Each row is a point. Two turns around zero, p and q, are shown by what they do to some points. Write where each new point lands after one turn and then the other. Backwards means that the second turn is done in reverse. Each puzzle has new turns, and all numbers are rounded.

Turn p:
[ 0.038, -0.010, -0.021] -> [ 0.042, -0.014,  0.006]
[-0.091,  0.027, -0.007] -> [-0.060,  0.054, -0.050]
[ 0.028, -0.030,  0.015] -> [ 0.010, -0.040,  0.014]
[0.025, 0.013, 0.014] -> [0.008, 0.000, 0.030]
Turn q:
[ 0.038,  0.063, -0.034] -> [ 0.065,  0.045, -0.017]
[-0.041, -0.004,  0.009] -> [-0.041,  0.009, -0.007]
[-0.026, -0.016,  0.042] -> [-0.043, -0.003,  0.029]
[ 0.029, -0.044, -0.017] -> [ 0.018, -0.052, -0.005]
Where do these land?
q, then p: [ 0.054, -0.055, -0.008] -> [ 0.015, -0.076,  0.000]
q, then p: [ 0.026, -0.006, -0.027] -> [ 0.033, -0.019,  0.003]
q, then p backwards: [-0.027,  0.041,  0.027] -> [-0.021,  0.051,  0.009]
q, then p backwards: [-0.053,  0.020,  0.008] -> [-0.050,  0.026,  0.011]

Turn p:
[-0.027, -0.019, -0.008, -0.022] -> [-0.032, -0.018,  0.002, -0.016]
[-0.036, -0.020, -0.031,  0.040] -> [-0.050,  0.016, -0.008,  0.038]
[-0.017,  0.034,  0.061, -0.057] -> [ 0.022, -0.001,  0.054, -0.071]
[ 0.028, -0.003, -0.004,  0.047] -> [ 0.021,  0.012, -0.010,  0.048]
[0.066, 0.040, 0.038, 0.005] -> [ 0.085,  0.013,  0.006, -0.002]
[-0.031,  0.003, -0.066,  0.012] -> [-0.052,  0.024, -0.046,  0.006]
[ 0.018, -0.036,  0.011, -0.024] -> [ 0.008, -0.047,  0.003, -0.002]
Turn q:
[-0.002, -0.053,  0.019, -0.040] -> [ 0.003, -0.048, -0.032, -0.038]
[ 0.053,  0.027, -0.073, -0.025] -> [ 0.070,  0.050, -0.038,  0.026]
[ 0.008,  0.023, -0.003,  0.054] -> [-0.013,  0.013,  0.029,  0.048]
[-0.023,  0.020,  0.050,  0.020] -> [-0.029, -0.011,  0.052, -0.011]
[-0.036, -0.016,  0.007, -0.009] -> [-0.030, -0.005, -0.010, -0.025]
Where do these land?
p, then q: [-0.002, -0.032, -0.020,  0.037] -> [-0.040,  0.006,  0.000,  0.034]
q, then p: [-0.002,  0.061, -0.038, -0.073] -> [ 0.065,  0.022, -0.038, -0.066]
q, then p backwards: [ 0.021, -0.005,  0.013,  0.042] -> [ 0.002, -0.037,  0.016,  0.028]
p, then q: [-0.025, -0.021,  0.027,  0.048] -> [-0.038, -0.016,  0.046,  0.015]
p, then q backwards: [ 0.008, -0.004,  0.019, -0.055] -> [ 0.001, -0.014,  0.041, -0.040]

Turn p:
[-0.037, -0.004,  0.019, -0.002, -0.021, -0.067, -0.002,  0.004] -> [-0.050,  0.004,  0.021,  0.010,  0.015, -0.047,  0.032, -0.012]
[-0.052,  0.027, -0.029, -0.062,  0.017, -0.048,  0.039,  0.016] -> [-0.043,  0.040, -0.038, -0.041,  0.004, -0.010,  0.074, -0.018]
[-0.021, -0.050, -0.001,  0.002, -0.007, -0.007, -0.044, -0.062] -> [-0.050, -0.045, -0.013,  0.020,  0.036,  0.003, -0.045, -0.019]
[-0.038, -0.006,  0.003,  0.044,  0.041, -0.006,  0.044, -0.030] -> [-0.011,  0.003, -0.016,  0.065,  0.021,  0.037,  0.041,  0.004]
[-0.055, -0.004,  0.006, -0.025, -0.043,  0.003,  0.037,  0.046] -> [-0.051,  0.008,  0.016, -0.022, -0.059, -0.001,  0.043,  0.018]
[ 0.017,  0.010, -0.021,  0.031, -0.003,  0.042, -0.067,  0.011] -> [ 0.016,  0.024,  0.008, -0.001,  0.004,  0.006, -0.080,  0.030]
[0.052, 0.021, 0.062, 0.012, 0.047, 0.013, 0.012, 0.031] -> [ 0.076, -0.001,  0.056, -0.008,  0.023,  0.021,  0.025,  0.009]
[ 0.013,  0.005, -0.024,  0.012, -0.013,  0.021,  0.001, -0.056] -> [ 0.008, -0.009, -0.033,  0.028, -0.010,  0.013, -0.034, -0.034]
[ 0.027,  0.009, -0.019, -0.061, -0.066,  0.027, -0.061, -0.055] -> [-0.017, -0.020, -0.017, -0.051, -0.025, -0.014, -0.087, -0.069]
[ 0.036,  0.023,  0.001,  0.047,  0.029, -0.005,  0.043,  0.058] -> [ 0.067,  0.028,  0.011,  0.023, -0.009, -0.010,  0.042,  0.048]
[ 0.058, -0.031,  0.003,  0.002,  0.019,  0.028, -0.001,  0.038] -> [ 0.056, -0.032,  0.005, -0.024,  0.000,  0.003, -0.010,  0.045]
Turn q:
[0.004, 0.004, 0.036, 0.006, 0.029, 0.009, 0.079, 0.021] -> [-0.011,  0.023,  0.051,  0.007,  0.016, -0.007,  0.021,  0.070]
[ 0.042, -0.018,  0.024, -0.045, -0.050,  0.035,  0.035, -0.064] -> [ 0.005, -0.021,  0.046, -0.069, -0.017,  0.033,  0.068, -0.018]
[ 0.023,  0.007,  0.003,  0.052, -0.005,  0.004, -0.010,  0.031] -> [ 0.041, -0.010,  0.013,  0.037, -0.018, -0.008, -0.024,  0.011]
[-0.049, -0.039, -0.032, -0.001, -0.034, -0.027, -0.034, -0.077] -> [-0.059, -0.044, -0.031,  0.012, -0.007,  0.019,  0.028, -0.079]
[-0.015,  0.019, -0.015,  0.043,  0.018, -0.015, -0.050,  0.024] -> [ 0.015,  0.008, -0.024,  0.047, -0.002, -0.015, -0.050, -0.021]
[-0.040, -0.028,  0.005, -0.005, -0.025, -0.026, -0.050,  0.018] -> [-0.035, -0.028, -0.038,  0.000, -0.028,  0.009, -0.045, -0.014]
[ 0.017,  0.013, -0.021, -0.004,  0.010, -0.037,  0.007,  0.045] -> [ 0.015,  0.007, -0.031,  0.005, -0.005, -0.045, -0.006,  0.032]
[-0.046, -0.055, -0.060, -0.036, -0.039,  0.038, -0.008, -0.048] -> [-0.031, -0.046, -0.052, -0.014,  0.021,  0.074,  0.047, -0.035]
[ 0.060,  0.032,  0.024,  0.012,  0.071, -0.011,  0.019,  0.037] -> [ 0.044,  0.034,  0.040, -0.002,  0.036, -0.065, -0.025,  0.039]
[-0.002, -0.018,  0.021, -0.036, -0.003,  0.039, -0.012, -0.036] -> [-0.011, -0.006,  0.019, -0.045,  0.016,  0.040,  0.003, -0.024]
[ 0.005,  0.083,  0.014,  0.013,  0.028, -0.009,  0.024,  0.050] -> [ 0.027,  0.083,  0.006,  0.022, -0.012, -0.033, -0.017,  0.040]
Where do these land?
q, then p: [-0.024,  0.030,  0.002, -0.029, -0.021,  0.024, -0.039,  0.000] -> [-0.001,  0.022, -0.022, -0.020, -0.020,  0.019, -0.041, -0.032]
q, then p backwards: [ 0.006, -0.100, -0.081, -0.024,  0.007, -0.003,  0.003,  0.001] -> [ 0.019, -0.099, -0.019, -0.033,  0.053, -0.028,  0.025, -0.037]
p, then q backwards: [-0.010,  0.017,  0.040, -0.008, -0.022, -0.040, -0.010, -0.024] -> [ 0.005,  0.002,  0.016,  0.015,  0.022, -0.023, -0.007, -0.057]
p, then q: [ 0.126,  0.040,  0.030, -0.018, -0.029,  0.028,  0.011, -0.031] -> [ 0.050, -0.064,  0.045, -0.074, -0.017, -0.043,  0.029, -0.066]
p, then q: [-0.014,  0.038,  0.012,  0.026, -0.034, -0.014, -0.019, -0.011] -> [-0.015,  0.022,  0.021,  0.021, -0.034, -0.011, -0.012, -0.037]
p, then q: [-0.004,  0.013,  0.023,  0.021,  0.071,  0.009,  0.006, -0.018] -> [ 0.037,  0.022,  0.043,  0.014,  0.050,  0.009, -0.004,  0.013]
p, then q: [-0.024, -0.028, -0.121,  0.035,  0.013, -0.025,  0.013,  0.001] -> [ 0.029,  0.007, -0.101,  0.078,  0.009, -0.021,  0.011,  0.018]
q, then p: [-0.029, -0.094,  0.032,  0.032,  0.026,  0.021,  0.000,  0.036] -> [-0.033, -0.030,  0.040, -0.009,  0.035,  0.032, -0.028,  0.086]
p, then q: [-0.002,  0.025, -0.006, -0.031, -0.021, -0.010,  0.010,  0.029] -> [-0.015,  0.021, -0.012, -0.027, -0.027, -0.009,  0.027,  0.004]
q, then p: [ 0.002,  0.032,  0.033, -0.001,  0.021, -0.007, -0.007,  0.028] -> [ 0.002,  0.035,  0.030, -0.017,  0.012, -0.024, -0.014, -0.011]
q, then p: [-0.028,  0.027,  0.036, -0.003, -0.009,  0.017,  0.032, -0.012] -> [-0.006,  0.029,  0.038,  0.000, -0.032,  0.026,  0.010, -0.014]

Turn p:
[-0.027, -0.036,  0.027, -0.048,  0.047,  0.028, -0.046, -0.007, -0.036] -> [-0.051,  0.002, -0.039,  0.055,  0.001,  0.053, -0.039,  0.004,  0.003]
[ 0.023,  0.001, -0.009, -0.021,  0.024, -0.034, -0.011, -0.023,  0.033] -> [-0.014,  0.018, -0.023,  0.010,  0.030, -0.016,  0.042, -0.020,  0.009]
[-0.005,  0.020, -0.039, -0.023,  0.050,  0.019,  0.015, -0.035,  0.032] -> [-0.001,  0.049, -0.028,  0.037, -0.025, -0.012,  0.045,  0.005, -0.020]
[ 0.005,  0.037,  0.038, -0.060,  0.020,  0.019, -0.012,  0.007,  0.013] -> [ 0.013,  0.002, -0.051,  0.015,  0.001,  0.047,  0.023,  0.025,  0.035]
[ 0.058,  0.003, -0.007,  0.070,  0.007, -0.012,  0.038, -0.011, -0.020] -> [ 0.053, -0.027,  0.008, -0.012,  0.015, -0.042, -0.003, -0.040, -0.056]
[-0.017,  0.031,  0.033,  0.005, -0.012,  0.014, -0.043, -0.052,  0.050] -> [ 0.003,  0.033, -0.023, -0.014, -0.036,  0.019,  0.015, -0.055,  0.055]
[-0.005, -0.023, -0.005, -0.050, -0.020,  0.078, -0.028, -0.025, -0.015] -> [-0.046,  0.016, -0.029, -0.018, -0.044,  0.069, -0.010,  0.011, -0.026]
[-0.036, -0.019,  0.003,  0.033, -0.057, -0.042,  0.055,  0.030, -0.063] -> [ 0.024, -0.030,  0.105, -0.011,  0.028,  0.003, -0.040,  0.023, -0.013]
[ 0.001,  0.011, -0.034,  0.049, -0.042, -0.057, -0.001,  0.063, -0.061] -> [ 0.026, -0.009,  0.051, -0.041,  0.057, -0.049, -0.066,  0.035, -0.007]
[-0.028,  0.012,  0.008, -0.005,  0.031,  0.032, -0.010,  0.019,  0.066] -> [-0.010, -0.001, -0.032,  0.022, -0.056, -0.021,  0.024,  0.015,  0.043]
[ 0.031, -0.037, -0.016,  0.051, -0.047, -0.045,  0.043,  0.034,  0.000] -> [ 0.005, -0.053,  0.060, -0.042,  0.029, -0.052,  0.006, -0.004, -0.025]
Turn q:
[ 0.006, -0.047, -0.032, -0.011,  0.021, -0.020, -0.004, -0.025, -0.007] -> [ 0.046, -0.043,  0.004, -0.005,  0.008, -0.008,  0.019, -0.016,  0.011]
[-0.062,  0.057, -0.006, -0.014, -0.029, -0.017, -0.018,  0.121,  0.033] -> [-0.052,  0.060,  0.033, -0.066, -0.007,  0.064, -0.057,  0.040,  0.061]
[ 0.024, -0.035,  0.006,  0.028,  0.087,  0.015,  0.002, -0.028, -0.004] -> [ 0.015, -0.044, -0.009,  0.076,  0.038, -0.009,  0.020, -0.026,  0.025]
[ 0.017, -0.038,  0.010,  0.059, -0.037, -0.021,  0.008, -0.026,  0.014] -> [ 0.018, -0.006, -0.052,  0.000, -0.012, -0.045,  0.031,  0.043,  0.005]
[-0.103,  0.019, -0.009, -0.014,  0.048, -0.009, -0.001, -0.030, -0.008] -> [-0.046, -0.050, -0.020, -0.045,  0.062,  0.038, -0.012, -0.048,  0.003]
[ 0.013,  0.018, -0.024, -0.006, -0.023,  0.044, -0.024, -0.027, -0.011] -> [ 0.017,  0.016, -0.019,  0.004, -0.026, -0.010, -0.031, -0.038, -0.029]
[ 0.039, -0.010,  0.020, -0.032, -0.030,  0.022,  0.006, -0.036,  0.033] -> [-0.007, -0.011,  0.022,  0.010, -0.045, -0.055,  0.000, -0.005, -0.031]
[ 0.029,  0.109, -0.014, -0.021,  0.004, -0.030,  0.004,  0.059, -0.005] -> [-0.037,  0.088,  0.040, -0.005, -0.031,  0.069,  0.025, -0.022,  0.015]
[ 0.005, -0.033,  0.041,  0.008, -0.021, -0.017, -0.022,  0.012, -0.024] -> [ 0.021,  0.020,  0.008, -0.007,  0.036, -0.033,  0.001,  0.038, -0.008]
[ 0.033, -0.041,  0.008,  0.003, -0.021,  0.031,  0.049, -0.020, -0.021] -> [ 0.027, -0.030, -0.006,  0.036, -0.022, -0.011,  0.005,  0.035, -0.051]
Where do these land?
p, then q backwards: [-0.032,  0.070, -0.037,  0.067,  0.040, -0.052,  0.036,  0.037, -0.020] -> [ 0.071, -0.080,  0.034, -0.002, -0.020,  0.017, -0.071,  0.020, -0.018]
p, then q: [ 0.023, -0.062,  0.032,  0.001, -0.015,  0.057, -0.003, -0.034, -0.019] -> [ 0.036, -0.032, -0.032, -0.015,  0.020, -0.018, -0.050, -0.008, -0.060]
q, then p: [ 0.011,  0.006, -0.059,  0.005,  0.041,  0.015, -0.018,  0.013, -0.012] -> [-0.002,  0.006, -0.031, -0.028, -0.037, -0.003,  0.020, -0.046, -0.023]
q, then p: [ 0.006,  0.070, -0.049, -0.024,  0.031,  0.049, -0.048,  0.034,  0.032] -> [ 0.002,  0.057, -0.020, -0.042, -0.055,  0.031,  0.002, -0.067,  0.044]
p, then q backwards: [-0.003,  0.017,  0.031,  0.054, -0.007,  0.024, -0.019,  0.012,  0.017] -> [ 0.001, -0.021, -0.050, -0.006, -0.012,  0.018, -0.027, -0.013,  0.036]
q, then p backwards: [ 0.028, -0.035, -0.004, -0.036, -0.018, -0.089,  0.010, -0.004, -0.033] -> [ 0.027,  0.039, -0.016, -0.008, -0.052, -0.025,  0.078,  0.000,  0.028]
q, then p backwards: [ 0.019, -0.059, -0.007, -0.025, -0.046, -0.023, -0.031, -0.006,  0.014] -> [ 0.006,  0.039, -0.021,  0.055, -0.027, -0.005,  0.026,  0.040,  0.018]
p, then q: [-0.015, -0.037, -0.013, -0.002, -0.038,  0.055,  0.004,  0.007, -0.020] -> [ 0.011,  0.016,  0.011, -0.031,  0.022, -0.009, -0.055,  0.018, -0.037]
q, then p: [-0.044, -0.009,  0.021,  0.015,  0.038, -0.059,  0.055, -0.059,  0.041] -> [-0.049, -0.019,  0.073,  0.066, -0.021, -0.008,  0.036,  0.027, -0.026]
q, then p: [ 0.030,  0.044,  0.001, -0.020, -0.018, -0.017,  0.048, -0.032, -0.023] -> [ 0.041, -0.002,  0.046, -0.002, -0.008,  0.044, -0.016,  0.016, -0.037]
p, then q backwards: [ 0.012, -0.049,  0.018, -0.021, -0.007, -0.001, -0.007,  0.052,  0.026] -> [-0.041, -0.022,  0.018,  0.009,  0.017, -0.011,  0.039, -0.012,  0.045]
p, then q: [-0.034,  0.045,  0.066, -0.012,  0.001,  0.042, -0.026, -0.020, -0.002] -> [ 0.000,  0.011, -0.028,  0.016, -0.074, -0.038, -0.046, -0.018,  0.004]
